Each row of a before or after table is a point. The points were changed in one or more steps. Then noise was added and the rows were shuffled. The steps act on columns, c1 being the first. What was done? A step turns or swaps two columns, mirrors them in a line or flattens them onto one, adds a multiple of one to another, or multiplies or shifts one. Angles are multiples of 10 degrees, from the lower column toward the higher: turns from -170 to 170, lines from 10 to 170 but not 90. Use the fewest steps. Two steps may share a column if one is a turn and the other turns, adds or multiplies; they go together, in the order done. Otherwise the lowest column goes first.

Before (13 x 3):
[[-13  39 -16]
 [-24  -2  41]
 [ 64  27  32]
 [ 48  30  29]
 [ 71 -40  60]
 [ -5 -21 -37]
 [  4 -35  59]
 [ 56 -19 -25]
 [-19  37 -12]
 [ 75 -25  17]
 [-17  28  61]
 [ 15   0 -17]
 [ 44  -3 -26]]
After:
[[ 31 -19  57]
 [-17  31  62]
 [ -3 -82  61]
 [-23  32 -16]
 [ -8 -14 -16]
 [-55 -42  36]
 [ 20  -3 -35]
 [-49 -29  31]
 [ -9 -59 -25]
 [-25  30 -16]
 [-14 -35 -26]
 [ 14  19  44]
 [-19 -80  14]]
Steps: mirror c1 and c2 in the line at 120 degrees

Before:
[[ 24   0   5  44   7 -26  15  -2]
 [-38 -14 -25 -41   6 -38  22  14]
 [  8  23 -53  18 -13 -16 -19 -32]
 [ 32  -6 -22 -33 -55  42  28  20]
 [ -9  18   1 -48  35  -7  -9 -12]
 [-59 -37  12  39  24 -12  24 -11]
 [-10  40  20 -49 -55 -21   1 -44]
 [ 28  -6 -30 -32 -29 -35 -10 -38]
 [-38  39 -33  37   4  33  68 -14]
 [ 26 -39 -55 -47 -29 -26  24 -34]]
After, 10 rows:
[[ -20  -32   -1  -53   31   -7   11  -31]
 [ -31  -37  -31  -30  -26  -32   -4  -95]
 [ -79    2   12   40   31  -14    4  -26]
 [ -40   -9   21  -51  -58  -22  -11 -111]
 [   9   76  -33   33   17   33    1  -36]
 [ -17   40    7   43    5  -25    3   -6]
 [ -95  -58  -27  -39   10  -35    2   36]
 [ -14  -81  -56  -48  -22  -25   -7  -89]
 [  95  -39  -25  -33  -46   45  -10   47]
 [ -17   42  -51   18  -15  -13   -4  -79]]
Steps: add 1.5 times c6 to c1; add 1 times c4 to c2; flatten c5 and c7 onto the line at 10 degrees; multiply c8 by 2.5

Before:
[[ -7   0 -85  -9 -27  58  46 -49  45   8   1]
 [  7  -9  14 -32  16 -16  51 -34 -59 -35  12]
 [ 22   1 -41 -24 -30 -22  22  17  -2 -36 -26]
 [ 15   5 -14  53 -22  40  47  44  -2  21 -63]
 [-16  33  28  39  63 -37  48  46  68  34  31]
 [-20 -39  35  25 -21  10  17  46 -35 -19  19]
 [-20  63 -43  10 -32  69 -38   3 -55 -46 -77]
 [ 40 -12 -30  60   6  27  30 -37  31  13  10]
 [  3   0 -60 -69 -34  21 -44 -14  44  44 -47]]
After, 9 rows:
[[  3   1 -60 -76  18  23 -48 -11  39  44 -45]
 [-19  59 -44 -10 -33  69 -75   4 -15 -47 -36]
 [ 19 -16 -42 -39  -8 -24 -25  16  -1 -37  22]
 [ 41 -19 -31  50 -34  26  11 -37  22  12  29]
 [ 16  15 -14  25 -49  40 -62  43  -1  20  45]
 [-16  14  30  71  25 -36  30  47  76  35  46]
 [  9   4  14 -16  32 -15  11 -34 -54 -33  52]
 [-21 -27  34   5 -33   9  19  47 -52 -19  18]
 [ -7 -15 -85 -25 -15  57   2 -51  40   9  46]]
Steps: turn c2 and c9 by 30 degrees; add 0.5 times c10 to c2; turn c4 and c5 by -40 degrees; swap c7 and c11

Before, 12 rows:
[[ 57  20 -27 -50 -53 -14 -39  -4  14 -32 -27 -23  36 -26]
 [ 31  -4  34 -24 -13 -71 -25  15  -3  58  53 -11  41  52]
 [ 31 -48 -11 -25  14 -24  24  31  79  -5  14 -22 -50  38]
 [-25  24 -22  12  47  -8  58  -8 -20  40 -29  18 -22  14]
 [ 55 -17 -55   9 -12 -22  43 -36  -4 -22 -22 -66 -44  -7]
 [ 40   9  -6  27 -17  29 -39  27 -27  63 -53  -2 -54 -28]
 [-19 -33 -63  13 -51 -30  39  13   7 -44 -51  19  44  -1]
 [ 58  -5 -49  43  54 -69  54 -32  35  46   7  -6  45  -2]
 [ 12 -70  33 -26   0 -63   1  15  61  56 -16 -49  -9   0]
 [-15 -70  -5  19  58   8 -13 -12   2 -20  34  21 -52  65]
 [ 65  21 -28 -39 -39  33 -30 -38 -15   0 -13 -69   3  70]
 [ 49  19   6   6 -45 -16 -31 -44  58  30  20  -1  -4   6]]
After, 12 rows:
[[  40  -17   74   10   23  -35   44  -44   -3  -37    2  -44  -44   -8]
 [  47   22   74  -38   17   53  -30  -54  -14  -20  -10  -15    2   71]
 [  41   -4   14   43  -14 -109   55  -63   35   25   18  -50   46   -2]
 [  51   18   26  -51   31  -20  -39  -11   13  -38  -10  -22   36  -27]
 [  36   -3    4  -24  -48 -115  -25  -14   -4   55  -24   36   40   54]
 [ -19  -70  -21   18  -39   12  -14    2    2  -21   10   -8  -49   65]
 [  16  -70   42  -26   17 -102    1  -11   60   55    5   42   -9   -1]
 [ -27   22  -16   11   19  -13   58  -13  -20   37   28  -25  -22   13]
 [  41  -48   24  -23  -17  -38   24   20   78    0    0   -5  -51   37]
 [  32   17    1    5  -11  -25  -31  -64   58    9  -26    5   -2    6]
 [ -13  -34   -7   11   55  -49   39   31    6  -35    0  -65   43   -2]
 [  47    8    3   27   53   47  -40  -13  -27   62   12   -5  -55  -29]]
Steps: turn c1 and c8 by -20 degrees; turn c8 and c10 by 20 degrees; turn c3 and c12 by 100 degrees; multiply c5 by 0.4; turn c5 and c11 by 110 degrees; multiply c6 by 1.6

Before (10 x 24):
[[ 30 -19 -19 -42  -7 -66  28 -24  25   1  16 104 -98 -28 -82 -44  37   5
   -1  60 -67  26 -25  -4]
 [ 66  -1 -10 -53 -79 -72 -24  -9 -21  61   1  39 -45  17   0  48 -63  27
  -12  12 -88 -56   6  33]
 [ 25  10 -33 -44  21 -45 -68  23  -3 -17 -28   6  56   9 -10  22 -58  40
   10 -23  21  10 -14 -28]
 [ -4  65 -55 -18 -34   4   7 -62 -60   2 -10  59 -89  59  15 -26 -57  20
    7  -6  -9 -27   8 -51]
 [-21  30 -40 -62 -44  82  44  11 -19   2 -38 -51  18 -11  25  16  37  41
   73  17  14  -5  44 -22]
 [  0 -35   7  -9  31  24   9 -21  20   5 -30 -30 -12  -4  35  36 -34  49
  -41 -29 -42   3 -16 -40]
 [ 38 -31   3 -13 -22 -42   3 -14 -37  33 -23 -46   2 -50   1 -14 -23  63
   -8  66  -8 -20  10  11]
 [  9 -24  62  15  -6 -41  13  -4   4  -1  24   3  32  -3  54  -3 -52 -15
   32  26  23 -38 -65  33]
 [ 86  24  15  35 -16 -35  28 -26  12  28  34 -12  -4 -12 -34 -41  23  18
   89  61 -42 -16 -22 -24]
 [ 21  10  51  33 -23  10   0   3 -72 -39 -18 -33 -54 -44  35  56  -5  32
  -59 -25  10   2 -23  -5]]
After, 10 rows:
[[  28  -33  -10  -40   -5  -64   32   -5   29   -8   11  106 -101    1
   -84  -35   41   13   -4   62  -60   25  -21   -1]
 [  83   15   11   32  -13  -37   32  -22   18   32   32   -5  -13   14
   -27  -41   19   11   92   55  -37  -22  -24  -30]
 [ -21   44  -32  -63  -48   73   27   43  -19    2  -24  -46   13   -1
    29   23   33   40   76   19   13   -1   46  -19]
 [  -6   68  -60  -22  -33  -13   41  -32  -54   10  -22   66  -95   -4
    17  -15  -50   27    6   -8  -15  -22    2  -46]
 [  72  -12   -4  -46  -76  -70   -8  -19  -14   54   -6   37  -43   15
    -6   61  -65   24  -14    7  -91  -58    7   39]
 [  36  -32    5  -15  -23  -36   13    7  -40   26  -30  -39    2   10
    14   -3  -21   57   -6   68   -9  -24    8   11]
 [  23    5   49   40  -18    9   -1   14  -73  -44  -15  -32  -60   -8
    30   68   -7   30  -66  -33   10   -1  -22  -12]
 [  29    9  -33  -42   17  -47  -66   -6    2   -8  -40    1   51   -8
    -4   35  -71   43   13  -21   23    6  -17  -33]
 [   4  -29   60   22   -6  -43   15   -7    6   -5   23    7   36    5
    54    9  -52  -16   35   31   28  -36  -65   40]
 [   3  -35    2   -6   28   34   18   15   14    3  -31  -30  -15    4
    41   44  -38   61  -35  -29  -42   -1  -15  -44]]
Steps: turn c2 and c6 by -10 degrees; turn c7 and c8 by 40 degrees; turn c8 and c11 by 30 degrees; flatten c10 and c14 onto the line at 10 degrees; shift c16 by 10
